Each row of a before or after table is a point. One or more steps were done to the points. Then noise was added and the rows were shuffled. The steps act on columns, c1 being the first. Name the steps. A step turns or swaps two columns, mirrors them in a line or flattens them onto one, adds a multiple of one to another, or multiplies or shifts one. Angles are multiples of 10 degrees, from the lower column toward the higher: turns from -170 to 170, lines from 10 to 170 but not 90. Use the fewest steps. Two steps may share a column if one is a turn and the other turns, adds or multiplies; they go together, in the order done. Otherwise the lowest column goes first.

Before (11 x 3)
[[ 0.04 -0.49 -0.39]
 [-0.18  0.34  0.55]
 [-0.10  0.64  0.56]
 [ 0.21 -0.73 -0.56]
 [ 0.12  0.27 -0.06]
 [-0.16  0.46  0.46]
 [-0.23 -0.71  0.06]
 [ 0.31 -0.29  0.71]
 [ 0.26 -0.82 -0.36]
 [ 0.50  0.13 -0.16]
 [-0.15  0.00 -0.19]]
After (11 x 3)
[[ 0.75 -0.45 -0.33]
 [ 0.27  0.16 -0.10]
 [ 0.79 -0.24  0.72]
 [-0.68  0.37  0.56]
 [-0.34  0.29 -0.06]
 [-0.11  0.01 -0.18]
 [ 0.87 -0.71  0.06]
 [-1.00  0.67  0.55]
 [ 1.49 -0.85 -0.41]
 [ 1.30 -0.75 -0.58]
 [-0.82  0.49  0.45]]
Steps: add -1.5 times c2 to c1

Before (8 x 4)
[[-0.08  0.26  0.31 -0.53]
 [-0.29  0.61  0.21 -0.29]
 [ 0.50  0.71  0.24  0.48]
 [ 0.23  0.07 -0.48  0.19]
 [-0.22 -0.21  0.33  0.71]
 [-0.33 -0.15 -0.60  0.68]
 [ 0.36 -0.55  0.34 -0.16]
 [-0.30  0.20  0.01 -0.72]]
After (8 x 4)
[[ 0.06  0.32  0.24  2.15]
 [ 0.66 -0.04  0.25 -0.47]
 [-0.36 -0.78  0.15  1.44]
 [-0.68 -0.03  0.16 -0.86]
 [-0.25 -0.07  0.23 -1.58]
 [-0.02  0.38 -0.41  2.03]
 [-0.31  0.18  0.01 -2.16]
 [ 0.05 -0.24 -0.33  0.56]]
Steps: mirror c1 and c2 in the line at 150 degrees; multiply c3 by 0.7; multiply c4 by 3

Before (9 x 8)
[[ 0.21 -0.15  0.51  0.07 -0.57  0.86  0.40  0.11]
 [-0.31 -0.64  0.08 -0.02  0.29 -0.27 -0.09 -0.12]
 [ 0.20 -0.45 -0.39  0.04 -0.20 -0.28 -0.16 -0.27]
 [-0.19  0.19  0.30 -0.72  0.01 -0.31 -0.20 -0.65]
 [ 0.17  0.01 -0.12  0.00  0.07 -0.22  0.73 -0.60]
 [ 0.08  0.35  0.62 -0.12  0.32  1.07 -0.23 -0.27]
 [ 0.38 -0.50 -0.28 -0.32 -0.37  0.57  0.92 -0.28]
 [ 0.69  0.28  0.36 -0.91  0.25 -0.36  0.70 -0.33]
 [-0.44  0.69  0.28 -0.84 -0.26  0.47 -0.44  0.65]]
After (9 x 8)
[[-0.21 -0.65 -0.13  0.18  0.31  0.11  0.25 -0.07]
 [ 0.06  0.05 -0.59 -0.15  0.02  0.53 -0.47  0.26]
 [ 0.01 -0.51 -0.26 -0.50 -0.30 -0.04 -1.13  0.32]
 [-0.71  0.18 -0.75 -0.33 -0.01  0.10  0.38 -0.21]
 [-0.95  0.68  0.58 -0.19 -0.31 -0.61  0.13 -0.37]
 [ 0.18 -0.52 -0.24 -0.14 -0.18  0.21  0.34  0.45]
 [ 0.13 -0.15 -0.03 -0.09 -0.55 -0.57 -0.76 -0.54]
 [-0.04  0.42 -0.31 -0.17  0.29 -1.09 -0.28 -0.51]
 [-0.32  0.33 -0.33 -1.06  0.27  0.61 -0.37 -0.36]]
Steps: turn c1 and c4 by -50 degrees; turn c3 and c8 by -100 degrees; turn c6 and c7 by -150 degrees

Before (14 x 11)
[[ 0.15 -0.33  0.23 -0.10  0.15  0.53  0.37 -0.07 -0.51  0.23 -0.05]
 [ 0.37  0.46  0.55 -0.40 -0.12  0.57 -0.55  0.40  0.46  0.30  0.50]
 [-0.06  0.54  0.17 -0.34 -0.18  0.25 -0.34  0.08 -0.49  0.27  0.90]
 [-0.14  0.27  0.31  0.90 -0.20  0.52 -0.62  0.02 -0.01  0.47 -0.09]
 [ 0.53  0.52  0.55  0.03 -0.25  0.47 -0.32 -0.11  0.42  0.61  0.08]
 [ 0.20  0.37 -0.47 -0.33 -0.19 -0.17 -0.01  0.52  0.44  0.42  0.29]
 [-0.13  0.48  0.04 -0.26  0.11 -0.77 -0.35  0.10  0.14  0.64 -0.12]
 [-0.13 -0.02  0.36 -0.12  0.53  0.50 -0.42  0.10  0.62  0.68  0.56]
 [-0.06  0.44  0.32 -0.38  0.88  0.36  1.18  0.32  0.54  0.39  0.49]
 [-0.02 -0.60 -0.37 -0.38  0.40 -0.50 -0.52  0.17  0.55 -1.10 -0.14]
 [ 0.04  0.52 -0.46 -0.25  0.20  0.36 -0.45  0.31 -0.39  0.39 -0.19]
 [ 2.03  0.16 -0.01  0.69  0.09 -0.11  0.17  0.04  0.64  0.17 -0.01]
 [-0.11  0.43  0.23  0.24 -0.19  0.50 -0.55 -0.59  0.63  0.67 -0.20]
 [ 0.00  0.51 -0.70 -0.17  0.48  0.14 -0.62  0.15  0.23  0.40 -0.25]]
After (14 x 11)
[[ 2.06 -0.38  0.01  0.69  0.07 -0.10 -0.19  0.04  0.52  0.21 -0.07]
 [-0.16  0.34 -0.38 -0.36  0.52 -0.53  0.40 -0.41  0.72 -1.09 -0.13]
 [-0.17 -0.27  0.46  0.94 -0.36  0.53  0.50 -0.35 -0.12  0.49 -0.11]
 [ 0.20 -0.45 -1.08 -0.39 -0.01 -0.09 -0.29 -0.46  0.31  0.46  0.30]
 [ 0.17  0.47  0.54 -0.09  0.07  0.53 -0.34  0.20 -0.42  0.18 -0.12]
 [-0.06 -0.68  1.26 -0.33  0.69  0.37 -1.18  0.28  0.33  0.38  0.47]
 [-0.14 -0.49  0.13 -0.20  0.03 -0.78  0.26 -0.27 -0.03  0.62 -0.15]
 [ 0.37 -0.54  0.92 -0.46 -0.30  0.56  0.27 -0.70  0.27  0.31  0.54]
 [ 0.05 -0.35 -0.75 -0.30  0.36  0.43  0.21 -0.49 -0.60  0.41 -0.22]
 [ 0.55 -0.63  0.84 -0.01 -0.40  0.47  0.36  0.00  0.21  0.62  0.06]
 [-0.11 -0.53  0.29  0.22 -0.34  0.44  0.79  0.23  0.42  0.68 -0.21]
 [ 0.01 -0.57 -1.00 -0.16  0.70  0.14  0.45 -0.44  0.02  0.44 -0.23]
 [ 0.01 -0.33  0.19 -0.37 -0.20  0.26  0.26 -0.18 -0.65  0.28  1.00]
 [-0.14 -0.24  1.02 -0.09  0.39  0.53  0.34 -0.23  0.56  0.67  0.54]]
Steps: mirror c2 and c9 in the line at 100 degrees; turn c3 and c5 by -20 degrees; multiply c3 by 2; turn c7 and c8 by 150 degrees

Before (14 x 12)
[[-0.19  0.04  0.41 -0.06 -0.21  0.73 -0.40  0.45  0.27  0.32  0.29 -0.60]
 [-0.05  0.58 -0.38  0.36 -0.28  0.17  0.07 -0.75  0.42  0.45 -0.70 -0.62]
 [-0.59 -0.65 -0.27 -0.50  0.11  0.67  0.04 -0.52 -0.28  0.38  0.42  0.28]
 [-0.52  0.50  0.03 -0.19 -0.55  0.25 -0.03 -0.42 -0.02 -0.42 -0.80  0.53]
 [ 0.15  0.39 -0.33 -0.07 -0.59  0.62  0.45 -0.53  0.30 -0.36  0.47 -0.10]
 [-0.82  0.57  0.61  0.59  0.34  0.46 -0.19 -0.81 -0.32 -0.14  0.40  0.67]
 [-0.03 -0.30  0.10  0.41 -0.96 -0.16  0.70 -0.26  0.33 -0.36  0.29 -0.02]
 [-0.60  0.45  0.69 -0.60 -0.42 -0.16  0.74  0.32  0.32 -0.04  0.40  0.38]
 [-0.56 -0.21  0.54 -0.04 -0.23  0.37  0.32 -0.67  0.49 -0.56 -0.72  0.23]
 [ 0.24 -0.55 -0.30  0.34  0.02 -0.32 -0.01 -0.33  0.18 -0.19  0.33 -0.09]
 [ 0.05  0.29  0.78 -0.68 -0.67  0.38  0.16  0.41 -0.07  0.70  0.34 -0.17]
 [-0.09  0.58  0.73 -0.04  0.05  0.88  0.28  0.38  0.13  0.75 -0.80  0.00]
 [-0.74 -0.45  0.32  0.12 -0.59 -0.07  0.34  0.48  0.13 -0.50 -0.26  0.17]
 [-0.53 -0.50  0.80 -0.56  0.18  0.36  0.54  0.23 -0.46 -0.17  0.42 -0.45]]
After (14 x 12)
[[ 0.11  0.35 -0.01 -0.03 -0.54  0.64  0.50 -0.56 -0.68 -0.04  0.51 -0.13]
 [-0.38 -0.25 -0.69 -0.03 -0.22  0.37  0.27 -0.66  0.46 -0.23 -0.71  0.26]
 [-0.59  0.53 -0.12  0.57  0.32  0.49 -0.19 -0.83  0.48  0.14  0.46  0.71]
 [-0.44  0.42 -0.67 -0.57 -0.42 -0.14  0.76  0.29  0.09  0.23  0.44  0.43]
 [-0.05  0.59 -0.05  0.31 -0.30  0.17  0.09 -0.73 -0.25  0.74 -0.69 -0.66]
 [-0.32 -0.52 -0.17 -0.54  0.16  0.36  0.53  0.23  0.67  0.12  0.40 -0.47]
 [-0.40 -0.66  0.37 -0.44  0.10  0.66  0.09 -0.51 -0.23  0.70  0.40  0.28]
 [-0.34  0.53 -0.02 -0.20 -0.58  0.22 -0.07 -0.40  0.43 -0.10 -0.82  0.50]
 [ 0.00 -0.36 -0.32  0.40 -0.97 -0.18  0.73 -0.26 -0.29 -0.07  0.29 -0.03]
 [-0.07  0.56 -0.56 -0.02  0.06  0.82  0.28  0.39  0.91  1.03 -0.81  0.00]
 [ 0.06  0.30 -0.47 -0.69 -0.65  0.38  0.14  0.44  0.51  0.99  0.30 -0.18]
 [-0.48 -0.45 -0.30  0.13 -0.63 -0.05  0.33  0.53  0.27 -0.21 -0.24  0.18]
 [ 0.11 -0.51  0.04  0.30  0.00 -0.36 -0.06 -0.36 -0.50  0.11  0.36 -0.10]
 [-0.15  0.03 -0.50 -0.08 -0.20  0.78 -0.42  0.44  0.00  0.59  0.28 -0.63]]
Steps: multiply c1 by 0.7; turn c3 and c9 by 130 degrees; add -0.5 times c11 to c9; shift c10 by 0.30
